Rows are points. The window is the flat piece filled in between its corners: a triangle in 3 columns, a solid with four corners in 4, and so on. A path goes straight from each point to the next, and from the last back to the first. After which points does the path pass through the window?

Window, 3 rows:
-.36 .10 -.03
.06 -.12 .21
.89 .24 .27
Path:
(1): .61 .15 -.08
(2): -.12 -.02 -.22
(3): -.29 .20 .54
(4): -.31 .27 .24
(5): -.09 .06 -.17
(6): .51 .04 -.13
(7): .39 .29 .43
(8): .56 .30 .36
Through the window after points: 2, 6

Window:
.24 .23 -.37 .34 -.79 -.17
-.49 -.47 .38 -.39 -.14 .35
.18 .33 .44 .10 .16 .35
.73 -.16 .45 .15 .44 .34
-.38 .00 -.80 .08 -.35 -.30
-.51 -.07 -.42 -.81 -.61 .04
Path:
(1): -.23 .01 -.42 -.24 -.60 .24
(2): -.23 -.09 -.54 .01 -.25 .37
(3): -.19 -.02 -.31 -.18 -.27 -.37
(4): -.21 -.15 .28 -.20 -.30 -.15
(5): -.18 -.20 -.10 -.08 -.36 .40
(6): .03 .00 -.38 .19 -.19 .31
(7): .02 .05 -.13 -.01 -.24 -.35
(8): .24 .03 .18 .11 -.25 -.58
(9): .01 .09 -.27 .08 -.24 .64
(10): -.10 .17 -.15 -.08 -.20 .85
(11): .00 .04 .22 -.31 -.09 -.34
(12): -.06 -.08 .24 -.09 -.15 -.50
(13): -.10 -.36 -.32 -.11 -.32 .43
(14): -.17 -.31 -.16 -.27 -.34 .60
(15): -.36 -.28 .27 -.38 -.06 -.22
(16): -.11 .04 -.11 -.55 -.42 -.70
Through the window after points: 2, 4, 6, 8, 10, 16

Window:
.13 -.75 .13 .68 .54 .29 .48 -.19 -.12
-.15 .41 .39 .77 -.39 .45 -.42 -.16 .08
-.25 -.11 .24 -.24 -.33 .22 -.31 .68 .13
.01 -.41 .68 -.34 .04 -.42 -.04 -.11 .24
.54 .06 -.34 -.56 .15 -.28 -.25 -.06 .06
.18 .10 .28 -.34 .49 -.06 .38 -.15 .13
-.15 -.19 -.16 -.41 -.26 -.48 .51 .71 .01
.58 -.54 -.37 -.30 -.03 .16 .78 .07 .04
-.05 .22 -.54 -.16 -.16 .51 -.65 -.78 .10
Path:
(1): .21 -.17 .03 -.36 -.15 .32 .01 -.30 -.69
(2): .02 -.07 -.31 .12 -.02 -.14 -.25 .11 .87
(3): .16 -.22 -.16 -.22 -.02 -.08 .15 .27 .36
(4): .05 -.11 .06 -.46 -.26 -.02 .18 .14 -.66
(5): -.02 .02 -.14 -.30 -.16 .44 -.30 -.41 -.52
(6): .05 .08 -.40 .05 -.04 .05 -.37 -.28 .89
(7): .45 -.01 -.40 -.18 .06 -.29 -.06 .06 .66
(8): .31 -.07 -.10 -.48 .06 -.05 -.12 .01 -.19
(9): .18 -.20 .25 -.16 -.26 .05 -.02 -.01 -.36
(10): .01 .08 .09 .44 -.02 .26 .06 -.11 .54
(11): -.07 -.08 .22 .01 .05 -.06 -.10 .14 .91
(12): -.05 -.31 .38 -.37 -.20 -.03 -.11 .27 -.28
Through the window after points: 3, 5, 7, 9, 11

Window, 11 rows:
-.80 -.02 -.42 .26 -.09 .37 .13 -.16 -.13 .42 .14
-.48 .45 -.27 .07 .90 -.03 -.74 -.70 .20 -.16 .05
-.70 .15 -.55 -.17 .05 .76 .44 .44 .53 -.39 .22
.25 -.65 -.18 .10 .30 -.06 -.12 .07 -.50 .07 -.21
.48 -.30 .07 .38 -.49 -.46 -.06 .40 -.27 -.55 -.25
-.23 .67 -.24 .22 .67 .58 -.56 -.25 -.15 -.20 -.23
.49 -.07 .09 -.14 -.19 -.75 -.40 .68 -.34 .16 -.72
.08 .41 -.66 -.28 .28 -.02 -.07 -.91 -.21 .37 -.25
-.59 .35 -.82 -.13 .36 -.17 -.74 -.53 -.49 -.15 -.37
-.36 .18 -.32 -.69 -.53 .57 -.20 -.03 .14 -.03 .15
-.88 .22 -.11 -.44 -.15 .22 .41 .31 -.49 -.09 .32
Path:
(1): -.50 -.16 -.24 -.22 -.17 .18 .12 -.14 -.10 -.05 -.33
(2): -.20 .14 -.59 -.11 .02 -.02 -.17 .23 -.13 .05 .55
(3): -.13 .41 -.59 -.07 .13 .23 -.09 .54 .06 .02 .49
(4): -.50 .01 -.29 -.25 -.11 .35 .03 -.03 .11 -.23 -.22
(5): -.13 .03 -.18 -.02 .04 .01 -.10 -.27 -.07 -.14 -.30
(6): .02 .31 -.54 .00 .13 -.07 -.21 .09 -.16 -.09 .24
(7): .00 .30 -.60 .09 -.24 .15 -.07 .39 -.20 .26 .61
(8): -.23 -.03 -.13 -.24 .06 .22 -.02 -.05 .02 -.14 -.21
(9): -.66 .14 -.32 -.12 .14 .25 .00 -.21 -.08 .05 -.20
(10): -.36 .33 -.75 -.06 .09 .25 -.45 -.10 -.41 .21 .44
(11): .17 -.12 -.38 -.04 .14 .02 -.19 .15 -.33 .03 .04
(12): -.11 -.20 -.07 -.10 .24 -.14 -.13 -.36 -.25 -.10 -.58
(13): -.47 -.12 -.05 .00 -.05 .05 -.04 -.06 .04 .03 -.54
(14): -.20 .14 -.44 .01 -.03 .09 -.05 .30 -.20 .15 .16
(15): -.12 .17 -.54 .02 .20 .02 -.35 -.06 -.26 .00 .08
(16): -.36 -.06 .05 .04 .24 .33 .01 -.38 .30 -.28 -.74
Through the window after points: 3, 5, 13

Window:
.20 -.20 -.48 .71 -.89 .58 -.08 -.94 -.13 -.45 .05 -.32 .14 -.06
.31 -.18 -.48 .06 -.34 .71 -.38 .60 -.40 .58 -.13 .20 .39 .11
.33 -.34 .71 -.45 -.10 .25 .03 .50 -.10 .20 -.11 -.06 -.07 .25
.03 .06 .24 -.07 .73 -.30 .21 -.48 -.40 .39 -.66 -.03 .05 -.18
.30 -.25 .39 .85 -.45 -.10 -.54 -.04 -.59 -.37 -.29 .86 .06 .04
.29 .64 .06 -.26 .06 .00 -.66 -.36 .20 .69 -.42 -.31 .12 .07
-.28 .16 -.20 .29 -.02 -.43 .64 .26 .27 .38 .39 -.58 -.47 .18
.30 -.04 -.20 -.46 -.25 .18 -.16 .22 -.34 .38 .53 -.32 .17 -.18
-.16 .21 -.47 -.35 -.16 .53 -.45 -.57 -.12 .67 -.14 -.06 -.18 -.23
.12 .54 .04 -.19 .04 .32 -.39 .34 .22 -.35 -.07 -.25 -.07 .07
-.77 .17 .13 .71 -.42 -.36 -.43 .11 .04 .09 .04 -.19 .29 -.01
-.26 -.39 -.05 .44 .29 -.44 -.75 -.11 .38 .54 -.23 .18 .20 .00
.34 -.55 .04 .45 -.38 -.35 .02 .25 -.19 -.09 -.93 .77 .15 -.37
-.09 .63 .40 -.06 .06 .14 .09 -.14 .19 .12 .33 .10 .30 .03
Path:
(1): .05 .04 .21 .33 -.05 .12 -.11 -.06 -.07 .33 -.04 -.05 .06 -.30
(2): .22 .20 .15 .45 .03 .77 -.34 .10 .05 .56 .26 -.37 .01 -.54
(3): -.18 .08 -.25 -.20 -.21 -.32 -.20 -.28 -.09 -.05 -.12 -.08 .08 .51
(4): .04 .02 -.32 .11 -.34 -.12 .02 -.21 -.09 -.15 -.36 .29 .34 .27
(5): .17 -.19 .11 .37 -.19 .12 -.12 -.11 -.14 .20 -.12 -.14 -.11 -.38
(6): .14 -.06 .31 .51 .22 .47 -.31 .10 .11 .35 -.13 -.15 -.24 -.68
(7): -.10 .09 -.23 -.21 -.04 -.51 -.28 -.23 -.08 .06 -.28 .14 .39 .56
(8): .15 .15 -.28 -.40 -.16 -.12 .00 -.10 -.25 .05 -.15 .18 .24 .37
(9): .11 .17 .43 .44 -.02 .51 -.13 .00 -.12 .45 -.16 -.31 -.08 -.56
(10): .03 -.03 .23 .35 .02 .21 -.40 -.03 .02 .37 .03 -.22 .07 -.25
(11): -.13 .25 -.13 -.36 .00 -.22 -.12 -.26 -.18 .11 -.01 -.06 .10 .56
(12): .00 -.11 -.05 -.34 -.11 -.27 -.07 -.14 -.19 .01 -.33 .29 .30 .61
Through the window after points: 4, 6

Window:
.26 .16 -.30 -.17 .21 .01 -.41 -.43 .47 .17 .01 -.01 -.11 .11
-.05 -.02 .17 .38 .49 -.02 .39 .37 -.65 .19 .18 .15 -.35 .18
-.12 -.02 .16 -.14 .10 -.13 .26 .01 -.58 -.37 .50 .11 -.50 .11
-.94 -.08 -.07 .18 -.37 .22 .09 -.14 -.07 .01 .21 -.19 -.08 .31
.10 .07 .16 -.20 .15 -.11 .73 .36 -.25 -.11 .19 -.24 -.29 .09
-.56 -.37 .36 -.02 -.11 .21 -.34 .09 -.01 -.06 .21 -.31 .04 .10
.38 .05 -.36 -.31 -.09 .27 -.40 -.24 -.01 .05 -.49 .24 .14 .10
-.09 .33 -.19 -.13 .09 .09 -.45 -.46 -.03 .21 -.32 -.05 .24 -.45
.36 .19 -.09 .17 -.25 -.22 -.45 -.40 .29 -.11 -.49 .00 -.02 -.08
-.59 -.53 .16 -.06 -.22 .03 .05 -.29 -.14 .36 .01 -.10 -.33 -.04
.14 .40 .04 -.39 -.18 -.31 -.38 -.12 .33 .18 -.21 .40 .08 .09
.31 -.03 -.29 -.13 .09 -.26 -.17 -.35 .38 -.13 -.19 .42 .44 -.15
.17 -.05 -.22 -.04 -.20 -.34 .12 .33 -.34 .11 .50 -.09 -.15 .05
.27 .10 .27 .18 -.04 .28 .47 .16 -.32 .09 .49 .22 -.28 -.12
Path:
(1): -.13 -.10 -.16 .07 .17 .06 -.13 .23 -.08 -.08 -.02 .16 -.14 -.18
(2): -.25 -.03 -.06 -.04 -.05 -.06 -.13 .06 .02 .03 -.02 .12 -.23 -.06
(3): .45 .21 -.06 .03 -.14 -.04 -.29 -.70 -.38 .04 .21 -.09 .35 .18
(4): .15 .35 .31 .34 -.19 -.36 .13 -.45 -.02 .07 .00 -.08 .14 .60
(5): .08 -.06 -.22 -.18 .03 .05 -.27 -.12 .13 .00 -.10 .05 -.18 -.19
(6): -.03 -.10 -.12 .09 .15 -.06 .06 .22 -.01 -.20 .07 .31 -.11 -.11
(7): .33 .23 .11 -.15 -.07 -.17 .04 -.49 -.32 .53 .11 -.20 .11 .26
(8): -.08 .05 .11 -.05 .10 -.09 .03 -.27 -.08 .09 .10 .00 .09 .14
(9): -.11 .04 -.04 -.02 -.04 .10 -.34 .28 -.07 .11 -.13 .11 -.25 -.16
(10): -.12 .01 -.31 -.32 .22 -.04 -.43 .17 .25 .12 -.28 -.01 -.63 -.26
(11): .19 .31 .16 -.12 -.25 -.17 -.10 -.30 -.02 .09 -.02 .33 .39 .21
(12): .12 .09 .28 .04 -.14 -.27 .31 -.27 -.19 .18 .30 -.06 -.12 .19
Through the window after points: 4, 6, 8, 10

Window (14 x 14):
-.33 .17 -.09 -.13 .03 -.81 -.11 .19 .07 -.06 -.10 .00 .01 -.15
-.26 .03 .06 .29 -.31 .72 -.24 .31 .58 -.11 -.49 .19 .40 -.58
.34 .38 .18 .11 .12 -.05 .58 .29 -.41 -.20 .25 -.56 -.12 .17
.44 .43 -.57 .94 .53 .36 .13 .12 -.13 .24 -.11 .54 -.19 .10
.08 -.46 -.35 .25 .57 .31 -.14 -.07 -.21 -.16 .59 .56 -.29 .31
-.09 .33 .68 -.12 -.27 -.52 -.16 -.23 -.01 -.25 .08 -.56 -.42 .46
-.35 .53 .34 .10 -.28 -.13 .42 -.34 -.60 .55 .21 -.20 -.75 -.15
.20 .12 .13 -.41 -.38 -.33 .44 .27 .10 -.08 -.31 .02 -.67 .05
-.03 .32 .14 -.01 -.55 .17 .15 -.17 .56 -.09 .22 .39 .33 -.23
.09 -.09 .03 .78 -.41 -.28 -.16 -.61 -.61 -.42 -.66 -.49 -.08 -.02
-.45 .14 -.29 -.31 -.15 -.03 -.39 -.45 -.62 -.03 -.59 -.17 -.02 .20
.11 -.21 -.61 .37 -.26 .51 -.40 .14 .62 .11 -.04 -.09 .46 -.17
.19 -.47 .07 -.19 .67 -.03 .22 -.11 .32 .16 -.54 -.19 .42 .02
.41 -.29 .43 -.03 -.44 -.03 -.53 .09 .02 -.09 .03 -.01 .39 .05
Path:
(1): -.08 -.12 -.02 .20 -.15 .02 .01 .21 .14 -.12 -.24 .11 .26 .34
(2): -.04 -.14 -.06 .16 -.36 .08 .03 .20 .19 .04 -.13 .08 .17 .12
(3): .24 .15 -.06 -.03 -.13 .11 -.17 -.07 .24 -.08 -.07 -.07 -.08 -.26
(4): .34 .38 -.19 .06 -.16 .25 -.39 -.19 -.06 .00 .03 -.05 -.15 -.28
(5): -.29 .00 -.11 .54 -.20 .02 .13 .12 .03 -.03 -.03 .16 -.02 .23
(6): .10 .07 .04 .28 -.03 -.10 .33 .08 -.17 .07 -.12 -.12 .02 .37
(7): .26 .20 .11 -.22 .30 .07 .07 -.04 -.08 -.22 .02 -.39 -.18 -.43
(8): .38 .19 -.06 -.02 .23 -.25 -.13 -.30 -.10 -.36 -.13 -.24 -.52 -.42
(9): -.36 -.09 .33 .18 -.36 .02 .35 .06 -.30 .19 -.11 .14 .26 .64
(10): .09 .21 .12 .19 .00 -.06 .37 .29 -.21 -.03 .11 -.28 .06 .28
(11): .37 .31 .04 -.06 .11 -.08 .19 -.11 -.25 -.32 .05 -.39 -.36 -.31
(12): .45 -.03 -.04 -.09 -.14 .05 -.66 -.31 .15 -.35 .02 -.15 .15 -.54
Through the window after points: 2, 6, 10

Window (14 x 14):
-.25 -.05 -.05 -.23 .08 .49 -.28 -.19 -.25 -.89 .20 .05 .15 .18
-.25 .08 -.10 -.63 .16 .22 .02 -.63 .08 -.13 .22 .02 -.21 .15
-.08 -.22 -.21 .39 .66 -.65 -.31 .39 .07 .51 -.28 .55 -.33 -.25
-.25 .66 .32 -.13 -.52 .42 -.21 -.46 -.16 -.34 .02 -.26 -.33 -.22
-.53 -.02 .25 .80 .27 -.77 .54 -.04 .15 .48 -.43 .15 -.37 .53
.22 .31 .04 -.47 .06 .03 -.12 -.16 -.70 -.31 -.12 -.04 -.24 .23
-.31 .01 .43 .20 .18 -.29 .32 .30 .25 .26 -.30 -.80 -.27 -.09
-.25 -.06 -.15 .05 .12 .02 -.24 .50 .01 .44 -.22 .32 -.31 .61
.05 -.15 -.34 .33 .25 -.71 -.43 .46 -.20 .43 .58 .17 -.36 .18
.15 .69 .37 -.43 .00 .12 -.10 -.12 -.05 -.18 .36 .10 .40 -.08
.43 -.11 -.43 .28 .44 -.41 -.21 .52 .39 -.07 .06 .42 -.64 .36
.27 .30 -.54 .07 -.01 .13 -.03 -.13 -.14 .09 .10 -.11 .24 -.13
.05 -.39 .62 .64 .20 -.16 .04 -.13 .11 .59 -.31 -.10 -.39 .37
.11 .03 -.03 -.58 -.63 -.09 -.08 -.20 -.07 -.37 .08 .07 .22 -.20
Path:
(1): -.02 -.09 .02 .12 .08 .22 .05 .17 -.39 -.12 .23 .28 -.90 -.17
(2): -.14 .09 -.01 .10 .30 -.53 -.19 .08 .22 .38 -.15 .02 .15 .21
(3): .24 .11 .05 -.21 .07 -.17 -.36 -.08 -.04 -.14 -.34 -.08 .14 .17
(4): -.56 .07 .12 .53 .31 -.06 .72 .31 .05 .39 .21 .18 -.94 -.01
(5): .07 -.61 .08 .18 -.02 -.04 .56 .17 -.01 .06 .30 .39 -.13 -.31
(6): -.17 .55 .12 .04 .22 -.29 -.36 -.23 -.02 -.01 -.29 -.28 -.26 .39
(7): -.11 .33 .06 -.16 .00 -.36 -.32 -.22 .05 .15 -.12 -.15 -.34 .28
(8): -.03 .06 .23 .05 .10 .11 .22 .21 -.03 -.13 .14 -.03 .17 -.12
(9): .37 -.36 -.10 .01 -.07 .21 .17 .19 -.26 .10 .21 .02 .01 -.33
(10): -.34 .47 .07 .05 .35 -.35 -.40 -.25 -.06 -.11 -.28 .06 -.31 .59
(11): .15 .09 .00 -.22 -.04 -.30 -.40 -.21 -.16 -.07 -.06 -.14 -.21 .19
(12): -.09 .20 .27 .03 .24 .41 .43 .11 -.53 .00 -.15 .19 -.29 .22
Through the window after points: 1, 7, 9, 11
